Each row of a before or after table is a point. One or more steps were done to the points. Then noise was added and the rows were shuffled. The steps act on columns, c1 being the first. Write out the steps. A step turns or swaps two columns, mirrors them in a line or flattens them onto one, adds a multiple of one to another, or multiplies or shifts one. Angles are multiples of 10 degrees, from the lower column toward the higher: turns from -170 to 170, lines from 10 to 170 but not 90. Use the fewest steps. Two steps may share a column if one is a turn and the other turns, adds or multiplies; they go together, in the order done. Otherwise the lowest column goes first.

Before (11 x 2):
[[-2.8  0.1]
 [ 3.2  1.1]
 [-2.5 -2.0]
 [ 2.1 -1.2]
 [-9.9 -1.9]
 [-0.6 10.7]
 [ 5.5  3.9]
 [ 1.9 -2.2]
 [ 5.2  0.2]
 [ 1.9  0.8]
 [ 5.3 -0.9]]
After:
[[-2.1  1.3]
 [ 3.8 -2.4]
 [ 1.2 -0.8]
 [-6.8  3.8]
 [-1.1  0.5]
 [ 2.4 -1.4]
 [ 2.1 -1.1]
 [ 2.1 -1.3]
 [ 2.6 -1.3]
 [-5.2  2.9]
 [ 4.3 -2.5]]
Steps: flatten c1 and c2 onto the line at 150 degrees

Before:
[[-0.5 -4.2  3.4  3.4  0.6  3.6]
 [ 4.8 -4.1 -1.5  0.3 -2.3 -7.6]
 [ 6.0  1.4 -3.1 -8.2  3.0  5.6]
 [-1.4  7.6 -8.5 -0.8 -1.3  5.6]
 [-2.5  3.6  0.2 -3.9 -4.6 -0.4]
 [-2.5 -5.1  3.2  0.8  2.8 -8.4]
 [-1.2 -3.1 -1.6 -2.5 -1.8 -0.7]
 [ 1.1  9.1 -3.8 -0.3 -1.6 -5.8]]
After:
[[-4.0 -5.9  3.1  0.8  2.8  7.7]
 [ 2.5 -5.3  3.6  3.2  0.7 -2.5]
 [-4.3 10.3 -3.9 -0.4 -1.7  3.9]
 [ 4.6 10.0 -8.3 -0.7 -1.3 -3.6]
 [ 0.6  2.4 -3.1 -8.1  3.0 -7.1]
 [ 0.2 -2.6 -1.6 -2.5 -1.7  0.9]
 [-7.6 -3.7 -1.4  0.3 -2.4  3.7]
 [ 1.0  3.6  0.3 -3.8 -4.6  1.3]]
Steps: multiply c1 by 0.7; turn c1 and c6 by -140 degrees; add -0.3 times c3 to c2
